Every row gives one point. The points of each table are mixes of a few directions, plus a little noise. How many directions does each table use, and how many do they share? Where both have some left over, give the other angles between the two spaces (their principal angles), to ten degrees, smallest first.

First (5 x 2):
[[ 0.02 -0.06]
 [-0.17  0.45]
 [ 0.15 -0.39]
 [-0.30  0.79]
 [ 0.30 -0.78]]
Second (4 x 2):
[[-0.37  0.98]
 [ 0.12 -0.33]
 [ 0.14 -0.35]
 [ 0.11 -0.29]]
Directions: first 1, second 1, shared 1

First (5 x 4):
[[-0.35 -0.31 -0.15  0.11]
 [ 0.07 -0.02  0.09 -0.53]
 [-0.56 -0.48 -0.26  0.33]
 [ 0.08 -0.03  0.11 -0.67]
 [ 0.76  0.83  0.22  0.76]]
Second (7 x 4):
[[-0.39 -0.25  0.59 -0.61]
 [ 0.09 -0.49 -0.19  0.32]
 [ 0.67 -0.03 -0.15 -0.02]
 [-0.85  0.20 -0.09  0.35]
 [-0.07  0.52 -0.41  0.46]
 [ 0.97 -0.36  0.21 -0.50]
 [-0.42  0.40  0.04 -0.01]]
Directions: first 2, second 3, shared 1; angles 40

First (8 x 6):
[[ 0.15  0.06  0.16 -0.15 -0.12 -0.05]
 [ 0.48 -0.19 -0.51  0.33  0.14  0.04]
 [-0.78 -0.10  0.58 -0.69  0.26 -0.57]
 [-0.54  0.11  0.83 -0.40  0.32 -1.15]
 [ 0.52 -0.10 -0.04 -0.42 -0.23  0.21]
 [ 0.46 -0.25 -0.43 -0.06  0.01  0.23]
 [ 0.11  0.37 -0.21  0.88 -0.26  0.48]
 [-0.39  0.09 -0.39  0.51 -0.12  0.80]]
Second (7 x 6):
[[-0.02  0.01 -0.06 -0.02 -0.08 -0.05]
 [ 0.05 -0.03  0.13  0.03  0.15  0.11]
 [-0.45  0.23 -1.06 -0.23 -1.30 -0.82]
 [-0.16  0.08 -0.39 -0.08 -0.46 -0.29]
 [ 0.30 -0.15  0.69  0.15  0.85  0.54]
 [ 0.30 -0.15  0.70  0.15  0.84  0.53]
 [-0.01  0.00 -0.01  0.00 -0.01 -0.01]]
Directions: first 4, second 1, shared 0; angles 90

First (9 x 8):
[[-0.26  0.07  0.02 -0.59  0.01 -0.32 -0.18  0.01]
 [ 0.17 -0.05 -0.01  0.40  0.00  0.21  0.13 -0.01]
 [-0.38  0.12  0.03 -0.89  0.01 -0.49 -0.26  0.00]
 [-0.49  0.15  0.04 -1.13  0.00 -0.61 -0.35  0.01]
 [ 0.74 -0.23 -0.06  1.73  0.00  0.93  0.52 -0.02]
 [ 0.65 -0.20 -0.06  1.51 -0.01  0.81  0.46  0.00]
 [-0.10  0.02  0.01 -0.20 -0.01 -0.11 -0.07  0.01]
 [-0.13  0.03  0.02 -0.28  0.00 -0.16 -0.08  0.00]
 [-0.23  0.07  0.02 -0.52  0.01 -0.28 -0.17  0.00]]
Second (8 x 8):
[[ 0.47  0.33  0.13  0.20 -0.47  0.13 -0.67  0.24]
 [-0.22 -0.39  0.19  0.21 -0.20 -0.12  0.30  0.19]
 [ 0.40 -0.02 -0.43 -0.52  0.38  0.50 -0.25  0.03]
 [-0.42 -0.79 -0.13 -0.41  0.05  0.52  0.43  0.41]
 [-0.14  0.46  0.03  0.28  0.49 -0.80  0.40 -0.75]
 [ 0.47  0.30 -0.01  0.07 -0.22  0.12 -0.56  0.11]
 [ 0.50  0.46  0.06  0.62  0.33 -1.00  0.06 -0.68]
 [-1.04 -0.32  0.17 -0.43 -0.36  0.64  0.30  0.46]]
Directions: first 1, second 4, shared 0; angles 60

First (8 x 11):
[[ 0.84  0.73  0.44  0.12  0.24  0.44 -0.24  0.04 -0.46 -0.45 -0.29]
 [-0.18 -0.23  0.26  1.48  0.34 -0.51  0.82 -1.01 -0.02 -0.39  0.56]
 [-0.75 -0.65 -0.40 -0.40 -0.24 -0.41 -0.01  0.35  0.40  0.37  0.10]
 [ 0.30  0.34 -0.13 -0.54 -0.20  0.58 -0.19 -0.11 -0.05  0.38 -0.14]
 [ 0.34  0.25  0.37  0.65  0.29 -0.09  0.14 -0.21 -0.26 -0.50  0.03]
 [-0.71 -0.61 -0.44 -0.71 -0.30 -0.31 -0.19  0.60  0.40  0.42 -0.03]
 [ 0.40  0.34  0.26  0.19  0.16  0.16 -0.07 -0.03 -0.23 -0.28 -0.11]
 [-0.24 -0.17 -0.35 -0.78 -0.29  0.15 -0.26  0.37  0.21  0.46 -0.13]]
Second (8 x 11):
[[ 0.98 -1.16 -1.05 -1.29 -0.25 -0.78 -0.82  0.79  0.42 -0.03  0.38]
 [-0.13  0.43  0.01 -0.04 -0.19  0.17  0.37 -0.65 -0.14  0.39  0.16]
 [ 0.21  0.26  0.49  0.75 -0.10 -0.38 -0.01 -0.02 -0.10 -0.65 -0.56]
 [-0.27  0.23  0.15  0.06 -0.25  0.46  0.20 -0.36  0.00 -0.03  0.13]
 [ 0.14  0.19  0.34  0.86  0.83 -0.01  0.25 -0.14 -0.28 -0.10  0.02]
 [-0.02 -0.02 -0.02 -0.49  0.24 -0.54 -0.14  0.62 -0.24 -0.18  0.26]
 [-0.50 -0.01  0.14  0.12 -0.36  0.92  0.07 -0.22  0.27 -0.07 -0.01]
 [-0.42  0.10 -0.05  0.01  0.08  0.13  0.09 -0.03  0.09  0.66 -0.37]]
Directions: first 3, second 6, shared 2; angles 80

First (10 x 12):
[[ 0.11  0.02 -0.37 -0.23  0.16 -0.13  0.43  0.41  0.12 -0.40 -0.08  0.04]
 [-0.55  0.13  0.61  0.37 -0.44  0.51 -0.45 -0.21 -0.14  0.64  0.39 -0.19]
 [ 0.69 -0.06 -0.43 -0.35 -0.36 -0.09 -0.05 -0.92 -0.86  0.35  0.05  0.36]
 [-0.49 -0.04  0.74  0.51  0.07  0.16 -0.56 -0.02  0.38  0.31  0.02 -0.25]
 [ 0.12  0.10 -0.86 -0.51  0.39 -0.27  1.11  1.19  0.41 -1.05 -0.17  0.04]
 [-0.23  0.09 -0.07 -0.04  0.03  0.08  0.28  0.48  0.20 -0.21  0.07 -0.09]
 [ 0.34 -0.29  0.31  0.24  0.38 -0.40 -0.62 -0.60  0.15  0.12 -0.38  0.05]
 [ 0.49 -0.42  0.19  0.22  0.91 -0.78 -0.47 -0.24  0.62 -0.38 -0.75  0.04]
 [-0.10  0.33 -0.41 -0.37 -0.92  0.61  0.45 -0.12 -0.89  0.42  0.66  0.13]
 [-0.36  0.10  0.29  0.18 -0.22  0.29 -0.13  0.06  0.00  0.24  0.22 -0.12]]
Second (10 x 12):
[[ 0.47 -0.32 -0.02  0.05  0.70 -0.65 -0.21 -0.13  0.41 -0.40 -0.59  0.08]
 [-0.51  0.33  0.03 -0.06 -0.75  0.68  0.23  0.14 -0.46  0.42  0.64 -0.09]
 [-0.32  0.21  0.02 -0.04 -0.45  0.42  0.15  0.08 -0.27  0.26  0.39 -0.06]
 [ 0.15 -0.11  0.00  0.02  0.23 -0.22 -0.07 -0.04  0.14 -0.13 -0.19  0.02]
 [ 0.71 -0.46 -0.04  0.07  1.04 -0.94 -0.32 -0.20  0.62 -0.59 -0.87  0.11]
 [ 0.59 -0.39 -0.03  0.07  0.86 -0.78 -0.25 -0.15  0.52 -0.49 -0.73  0.10]
 [-0.42  0.27  0.03 -0.04 -0.62  0.56  0.19  0.10 -0.37  0.36  0.52 -0.08]
 [-0.24  0.16  0.02 -0.01 -0.36  0.33  0.10  0.07 -0.22  0.20  0.30 -0.04]
 [-0.81  0.52  0.05 -0.09 -1.18  1.10  0.35  0.21 -0.73  0.67  1.01 -0.13]
 [ 0.39 -0.24 -0.03  0.03  0.56 -0.51 -0.18 -0.11  0.34 -0.31 -0.48  0.07]]
Directions: first 3, second 1, shared 1

First (11 x 18):
[[ 0.46 -0.06  0.20 -0.13  0.13 -0.24 -0.05  0.12 -0.20 -0.22 -0.26 -0.24
   0.41  0.14  0.18 -0.07  0.17  0.23]
 [-1.06 -0.21  0.36 -0.39  0.43  0.77  0.03 -0.87 -0.62  0.15 -0.37 -0.36
   0.61  0.11 -0.15 -0.27 -0.25 -0.19]
 [ 0.48 -0.75  0.35 -0.05 -0.61 -0.18  0.10  0.05  0.58 -0.08  0.13 -0.44
  -0.59 -0.63  0.03 -0.26 -0.25 -0.17]
 [-0.01  0.75 -0.49 -0.05  0.42  0.36 -0.89 -0.17  0.28  0.32  0.06  1.07
  -0.14  0.09 -0.27  0.76  0.16 -0.05]
 [-0.20  0.21  0.00  0.01  0.15  0.59 -0.47 -0.28  0.31  0.17 -0.42  0.20
  -0.30  0.36 -0.46  0.18  0.12 -0.11]
 [ 0.11  0.49 -0.40  0.06  0.14 -0.20 -0.25  0.17 -0.05  0.10  0.28  0.65
   0.05 -0.04  0.06  0.33  0.05  0.05]
 [ 0.30 -0.28  0.16 -0.57 -0.12 -0.09 -0.72 -0.48 -0.08  0.18  0.22  0.58
   0.06 -0.99  0.02 -0.06 -0.52 -0.31]
 [ 0.48 -0.40 -0.22  0.09 -0.11 -0.60  0.62  0.52  0.68 -0.15  1.16 -0.42
  -0.08 -0.90  0.86  0.70  0.15  0.28]
 [ 0.32  0.62  0.05 -0.13  0.37  0.04 -0.70 -0.06 -0.60 -0.07 -0.89  0.51
   0.49  0.82 -0.36 -0.20  0.23  0.13]
 [-0.21 -0.53  0.21  0.57 -0.71 -0.38  1.30  0.59 -0.03 -0.30  0.00 -1.07
  -0.44  0.34  0.05 -0.84 -0.06  0.03]
 [-0.69  0.18 -0.23  0.57 -0.09 -0.06  1.02  0.42 -0.27 -0.09  0.08 -0.48
  -0.06  0.69  0.03 -0.28  0.16  0.12]]
Second (8 x 18):
[[-0.02  0.16  0.11 -0.23 -0.06  0.02  0.04 -0.07  0.25 -0.12 -0.03  0.09
   0.03  0.01  0.14 -0.24  0.26  0.00]
 [ 0.69 -1.10  0.15  0.34  0.04 -0.20 -0.04  0.43 -0.76 -0.06 -0.18 -0.20
  -0.09 -0.43 -0.06  0.82 -0.99  0.14]
 [-1.26  0.95 -0.98  0.01  0.10 -0.27  0.65 -0.85 -0.36  0.80 -0.10  0.11
  -0.13  0.93 -0.47  0.74  1.22 -0.96]
 [ 0.00  0.24  0.09  0.23  0.06  0.31 -0.43  0.20  0.41 -0.07  0.34 -0.08
   0.10 -0.06 -0.04 -0.65 -0.27  0.39]
 [ 0.23 -0.19  0.27 -0.44 -0.14 -0.17  0.22 -0.06  0.07 -0.24 -0.25  0.13
  -0.01 -0.13  0.28  0.03  0.27 -0.10]
 [ 0.34 -0.28  0.10  0.70  0.16  0.37 -0.67  0.55  0.04 -0.03  0.42 -0.30
   0.09 -0.31 -0.19 -0.38 -1.10  0.67]
 [ 0.63 -0.77  0.42 -0.41 -0.16 -0.30  0.27  0.13 -0.29 -0.36 -0.41  0.10
  -0.06 -0.38  0.34  0.44 -0.13 -0.06]
 [-0.60  0.95 -0.17 -0.19 -0.01  0.22 -0.04 -0.33  0.65  0.08  0.22  0.13
   0.08  0.37  0.00 -0.74  0.75 -0.08]]
Directions: first 6, second 3, shared 0; angles 30, 80, 80

First (9 x 20):
[[-0.02  0.05 -0.39 -0.30  0.90 -0.17  0.87 -0.25  0.13 -1.38  0.21 -0.54
   0.11 -0.15  0.99 -0.40  0.01  0.70  0.41 -1.39]
 [ 0.01 -0.05  0.02 -0.02 -0.12  0.31  0.00  0.28 -0.19  0.52  0.12  0.05
  -0.02 -0.13 -0.33  0.05  0.14  0.13 -0.18  0.11]
 [ 0.17 -0.12 -0.45 -0.62  0.44  0.03  0.88 -0.16  0.17 -1.08  0.30 -0.19
   0.18 -0.08  0.97 -0.45  0.07  0.74  0.37 -0.87]
 [-0.20  0.17  0.11  0.38  0.32 -0.22 -0.11 -0.06 -0.05 -0.18 -0.17 -0.29
  -0.10 -0.02 -0.07  0.09 -0.09 -0.15  0.05 -0.28]
 [ 0.08 -0.04  0.31  0.43  0.08  0.03 -0.75 -0.21  0.04  0.63  0.33  0.05
  -0.02 -0.24 -0.82  0.47  0.10 -0.50 -0.63 -0.28]
 [-0.34  0.31  0.50  0.90 -0.19 -0.62 -0.95 -0.19  0.02  0.30 -0.70 -0.03
  -0.25  0.33 -0.56  0.41 -0.34 -1.06 -0.02  0.79]
 [-0.35  0.23  0.32  0.59 -0.27 -0.05 -0.44  0.39 -0.34  0.78 -0.54 -0.06
  -0.25  0.11 -0.65  0.24 -0.11 -0.42 -0.03  0.80]
 [ 0.46 -0.38 -0.19 -0.83 -0.89  0.30  0.07 -0.07  0.27  0.23  0.22  0.79
   0.23  0.24  0.28 -0.19  0.08  0.07  0.00  0.96]
 [ 0.19 -0.19 -0.24 -0.55 -0.27  0.42  0.43  0.26 -0.06  0.17  0.23  0.22
   0.11 -0.06  0.21 -0.22  0.16  0.48  0.04  0.17]]
Second (8 x 20):
[[ 0.12 -0.03  0.14 -0.16 -0.34 -0.02 -0.51 -0.09  0.40  0.37  0.08  0.32
   0.25  0.02 -0.14  0.24  0.01 -0.28 -0.24  0.52]
 [-0.75  0.63  0.10  0.61  1.24  0.24  0.15  0.96 -0.28  0.44 -0.08 -1.22
   0.11 -0.81 -0.44  0.31  0.25  0.73 -0.18 -1.27]
 [ 0.07  0.01  0.09 -0.23 -0.37 -0.02 -0.45  0.00  0.44  0.35  0.00  0.31
   0.29  0.03 -0.04  0.22  0.01 -0.20 -0.17  0.63]
 [ 0.32 -0.47 -0.51  0.00  0.00 -0.13  1.54 -0.60 -1.07 -1.61 -0.17  0.08
  -0.92  0.69  0.83 -1.07 -0.30  0.23  0.96 -0.55]
 [ 0.03 -0.01 -0.03 -0.17 -0.19 -0.02 -0.02  0.01  0.13 -0.01 -0.07  0.14
   0.08  0.10  0.15 -0.04 -0.04 -0.01  0.09  0.33]
 [-0.13  0.15  0.21  0.40  0.46  0.09 -0.45  0.10  0.02  0.49  0.26 -0.33
   0.07 -0.42 -0.61  0.41  0.16 -0.09 -0.48 -0.65]
 [ 0.18 -0.15 -0.13 -0.41 -0.54 -0.08  0.17 -0.13  0.15 -0.28 -0.17  0.43
   0.04  0.38  0.46 -0.24 -0.13 -0.06  0.32  0.76]
 [ 0.17 -0.11  0.13 -0.03 -0.25 -0.03 -0.44 -0.25  0.24  0.24  0.18  0.29
   0.09  0.03 -0.22  0.20  0.01 -0.34 -0.27  0.24]]
Directions: first 4, second 3, shared 2; angles 60
